Each row of a before or after table is a point. The points were changed in one or more steps. Then noise was added and the rows were shuffled. The steps act on columns, c1 being the first. Write out the steps. A step turns or swaps two columns, mirrors them in a line or flattens them onto one, adds a multiple of one to another, or multiplies or shifts one. Angles are multiples of 10 degrees, from the lower column toward the higher: turns from -170 to 170, lines from 10 to 170 but not 90. Use the fewest steps. Two steps may share a column if one is a turn and the other turns, adds or multiplies; they go together, in the order done. Otherwise the lowest column goes first.

Before:
0:  -34   49  -44
1:  -12   21   15
2:   38   -8   -4
3:  -26  -22  -66
4:  -67   51  -67
5:   61  -38    9
6:    2  -31  -24
7:  -21    3    9
8:  -44   49 -103
After, 9 rows:
0: -43 -71  44
1: -14  -3  68
2:   1  22  34
3: -29 -81  80
4: -12 -13 -22
5: -20 -58  24
6: -15  -3  -7
7:  25  11   7
8:  44  36   3
Steps: multiply c1 by 0.7; turn c2 and c3 by -160 degrees

Before:
0:  -44    8   14    3   -2   28   -8  -65
1:  -41   96  -53  -65  -17   18   38  -63
2:   11    6  -42   49  -52   -6   44   30
3:   24    6  -40   20  -26  -14   29   42
4:   16   74  -30   27    7    1  -10   18
5:   16   41   -6  -14   11   34   -3   44
6:   34    5  -77   12 -143   23   23  -66
7:   38   21  -42   38   16   68   27   24
8:   28   20   24   -1   16    3    9  -55
9:   13   -9  -87   27    6  -17  -21   11
10:  -80    1   44  -19   -2    9  -24  -19
11:  -92   -7  -15  -62   10    3  -15   32
12:   12   35  -40  -17    2   61   12    6
After:
0:   17   40   52   20   17   70   65   22
1:   29   20   75  -17 -154   25   59  -69
2:  -88   66   28  -81  -19   19   94  -60
3:   13   30  -26    9    9    4   23  -59
4:  -43  -15  -10    5    3   28  -19  -65
5:    1   10   62   36  -51   -4  111   33
6:   -6   45    7  -15   12   33   -3   42
7:   18    2   92   -5   -2  -22  -51    8
8:  -78  -40  -50   -5   -3    7  -59  -19
9:  -77  -52   -2  -65   13    2  -36   33
10:   -4   35   26  -35    0   59   32    4
11:  -22   72   42   13    0    4  -25   17
12:   16   16   45    5  -31  -15   71   42
Steps: turn c1 and c2 by 30 degrees; mirror c3 and c4 in the line at 80 degrees; multiply c7 by 2.5

Before:
0:   8  91  56 -66  -4  -9  -4   1  19 -52  47   9
1:  17  63 -23  32  13  41 -29 -69  -9  22 -14   9
2: -43  36  55 -27   4  -2   5  10  10 -14  77  36
3:  66 -18 -84   0 -44  62 -56  -7  30 -70 -36  55
4: -17  52 -41  44  10 -12 -72  12  -5  93 -39 -12
5: -25  59  32 -18 -15 -36  24 -33 -18 -78  -3  24
6: -11   3   1  -2  27 -59 -44 -51 -21  25  -4 -57
7:   3  -5 -38  44  49  46 -65  42  82  15 -44  -6
8:  -4  45 -38  20  77 -25 -58  -7 -31  36  -7   6
9:  16  39  39 -14   0   6  41  49   2 -49  55  -8
After:
0:  -36  -39    2  -49   29  -35  -29   75   32   11   21  -64
1:  -39  -59   -9   43  -56   41  -14 -106  -81   -4  -58   46
2:   29   20    6  -20   11   17  -33   63  -18   -7   86   23
3:   -4  -23   10   -2   72  -33  -68   17   43   17   -6  -15
4:   20  -40   -1    9    0  -41  -80   19   87  -30  -45  -27
5:  -18   47   -8  -39   -8   -6  -44   82  -66   45   14   10
6:   37   53    5   -3    8   11  -21  -76  -49    9   54   -4
7:   -3   42    5  -48    3   46  -82  -13  -60    9   70  -19
8:   33  -60   10   66   42    4  -25  -43  -18  -84  -80  -17
9:  -66    7    3   51    9    2  -67   39   18    8  -41  -10
Steps: turn c1 and c8 by -120 degrees; multiply c8 by 2; turn c2 and c7 by -60 degrees; add 0.3 times c7 to c12; flatten c3 and c5 onto the line at 80 degrees; turn c4 and c6 by -50 degrees; add -0.5 times c4 to c11; turn c9 and c10 by -110 degrees

Before (8 x 20):
0:   48  -22    4    0  204   -4   18   11   45  -22  -18   11    9  -33   35   -9    2  -17  -25  -47
1:  -15  -61   16  -19  -67  117  -18  -42    7  -14   21   10  -31  -21  -36   -1   42  -15  -18   23
2:   -4   72   -2  -59  -76  -32   65  -25   60  -17  -12  -17   41  -44  -48   33  -27  -10   21   31
3:  -39   62   17  -11   12  -31  -46  -42    9   -4    0  -53   40  -25  -38    8  -29   17  -18   30
4:   -1  -39   -7  -16  -68  -11  -45  226   80   31   16    9   15  -22  -47   24   13   34   35   28
5:  -26  -45   10  -26   10  -32  -24    3   41   45  -24  -22   -3  -24  -20   21  -41    0  -42   32
6:  -41   66   43   -1  -48  -15  -38  -27   19  -15    9    1    9 -133   29   -2    0   22   36   23
7:  -16  -50  -27   -5  -59  -14  -25  -34   13    0  -85   -6   41  -25    7    2  -36   33  -31   20
After:
0:   -3  -36  -11   20  -69   22  -48   50  -80   27   -4    5   41   85   43   27   17   44   27   22
1:  -22  -45    9   -8    9  -46  -27   -4  -52   42  -24  -19    6  -14   19   15  -45  -13  -25   35
2:  -41   66   15   -6   24  -32  -51  -16   -8  -13   -9  -50   47  -32   27    4  -34   11   10   22
3:  -38   64   41    4  -49   14  -37  -64  -29  -20   -3    2   -8 -116  -36   -4    5   24   44   16
4:  -14  -56  -20   -6  -56  -31  -29  -15  -12   -9  -98   -3   33  -22  -18    5  -37   -9  -14   13
5:   -1   71  -11  -35  -81   -5   68  -25  -77  -13   -8  -27   53  -44   40   31  -32  -13   43   13
6:   49  -20    5   18  207  -24   20   -8  -42  -16   -4    4   -6  -17  -35   -6   -2  -22  -29  -29
7:  -19  -57   20  -24  -64   75  -11  -13  -24  -10   35    9  -17  -30   42    5   41  -11  -91   13
Steps: mirror c4 and c9 in the line at 10 degrees; turn c6 and c19 by -40 degrees; flatten c8 and c14 onto the line at 60 degrees; turn c11 and c18 by 30 degrees; mirror c13 and c15 in the line at 170 degrees; multiply c20 by 0.7

Before (8 x 48):
0:   12    4   94   29  -74  -40   15  -50   37  -23   38  -16   74   -9    1   15   -7  -27    5  -42   20  -14   10    5  -12   27   24   -6   39  -18  -12  -13   -4  -38    6   59   32    7   35  -95  -19   -6   77   18  -13   22    6  -40
1:   -2  115  -25    6   -4   17  -81   20  -28    0   30   25  -15   77  -46  -41   50   19  -38  -21    0   63  -56  -31   86  -54  -32   44  -20   21  -85  -18  -67   -6   19  -21  -59  -20  -51   14  -46  -41   31    9  -14  -10  -24   48
2:   14    8  -68   -8  -51  -16  -70   -6   50   -4  -10   47  -85   47  -74   13   -5   40  -33   23   29    5  -72  -10   20  -21   16   49   47   17   34    0   52   47   73  -12    7   29   25   82   19   53  -10  -44  -11  -33  -39   17
3:  -84   17  -14   27   27   41   28   33   40  -18  -57   39  -27  -46  -64   39   13  -50   22   23  -21    6   37  -54   24  -77   28   28   53  -25   51  -36    8  -14   -5   60  -21  105   56   85    8   -8   18    1   25  -19  -13   24
4:  -34    8   -6   31   -8  -48  -14  -14  -60  -43   39   18  -35  -41  -30   40  -30  -44  -54   -6   83   58  -17  -59  -11   18   62  -25  -46   35  -22   20  -76  -30  -10   -8   26   -9  -29    2   46  -36  -13   48   -2   19   44   21
5:  -43   35  -58  -79  -30  -28   -1  -10   -7   27   68   29   -2  -15  -54   40   -8   -7   50   28  -45  -75   42   64   18   -6  -54  -13  111   -4  -23   30    3    4   27    6   54   -6   60   16  -28  -37 -115   25    3  -46  -72  -28
6:  -37   29   69   28   -2   18  -41  -15   13  -43   10  -34   15   -5   13  -13   27   78   68   -5   29   10   -2   11   -3  -10  -42   50   58    2    0   15  -30  -14  -20   31   53   10   -5   -2  -22   29   25   -5   88   73    8   79
7:  -11   43   -4   20   70    6    2   50   12  -23  -55   30  -39  -34  -16    7   91   -5   36  -28    3   -6  -25   -6   59   31   10  -26   58  -24   30   -6  -58  -42  -19   24  -54   32   29   -3  -18   29    0  -10    6    1   -8  -31
After (8 x 48):
0:   14    5  -66    8  -52  -18  -61   -9   50   -1  -10   44  -90   48  -75  -42  -19   20  -33   24   96    4  -70   -5   24  -31   21   50   53   39    3   -1   51   40  213  -20    4   33   21   79   25   50   -5  -47  -16  -34   11   20
1:  -81   13  -18   32   23   44   32   26   46  -15  -63   36  -31  -45  -59  -12  -15  -37   20   27   54   11   37  -55   16  -74   24   26   58  -52   55  -38    4  -14  -19   59  -24  100   57   83   12   -8   22    3   31   -8   36   25
2:   -2  114  -25   14  -10   12  -83   19  -26    2   26   28  -15   72  -50  -31   80   24  -30  -20 -131   60  -61  -36   87  -57  -25   43  -22    7  -54  -13  -64  -12   63  -23  -58  -17  -49   11  -48  -40   24   13  -24   -6  -42   49
3:  -42   37  -59  -61  -31  -28    6   -5   -4   34   67   28    1  -17  -59  -72  -43   -3   56   24  -92  -77   47   70   12   -3  -57  -14  111   -7   24   32    5    5   80    3   46   -6   49    6  -29  -47 -111   29   10  -70   45  -25
4:   -9   48   -8   21   70    9    0   51    7  -29  -57   27  -39  -30  -19  -15   78  -24   32  -26   47   -4  -23   -8   64   23    7  -28   55   -1   19  -13  -64  -43  -60   16  -60   35   33    4  -17   31   -4   -6    9    5    1  -38
5:   13   -4   99   16  -78  -38   12  -51   40  -24   42  -18   72  -15    9   -3  -20  -12    4  -37   11  -14   12    6   -7   33   23  -13   42  -24  -25  -14    4  -36   21   64   36   15   38  -92  -21  -10   85   13  -13   33   17  -47
6:  -44   27   76    5   -3   22  -39  -11    7  -50    7  -40    8    0   14   15   27   -3   66   -5   36    2    1    2   -6   -3  -43   49   57   77  -23   19  -28  -18  -56   29   55   10  -10   -3  -20   26   16   -4  110   80  -14   84
7:  -28    2   -8   22   -7  -48  -12  -15  -62  -44   35   19  -32  -43  -30   50   -7   32  -52  -10   72   60  -19  -57  -11   20   63  -27  -44  -42  -81   21  -81  -35  -36   -8   25  -11  -26    3   56  -31  -15   49   -2   33   36   18
Steps: turn c4 and c46 by 20 degrees; swap c16 and c47; add -0.5 times c39 to c17; swap c18 and c30; turn c21 and c31 by -50 degrees; multiply c21 by 2; multiply c35 by 3; multiply c45 by 1.3
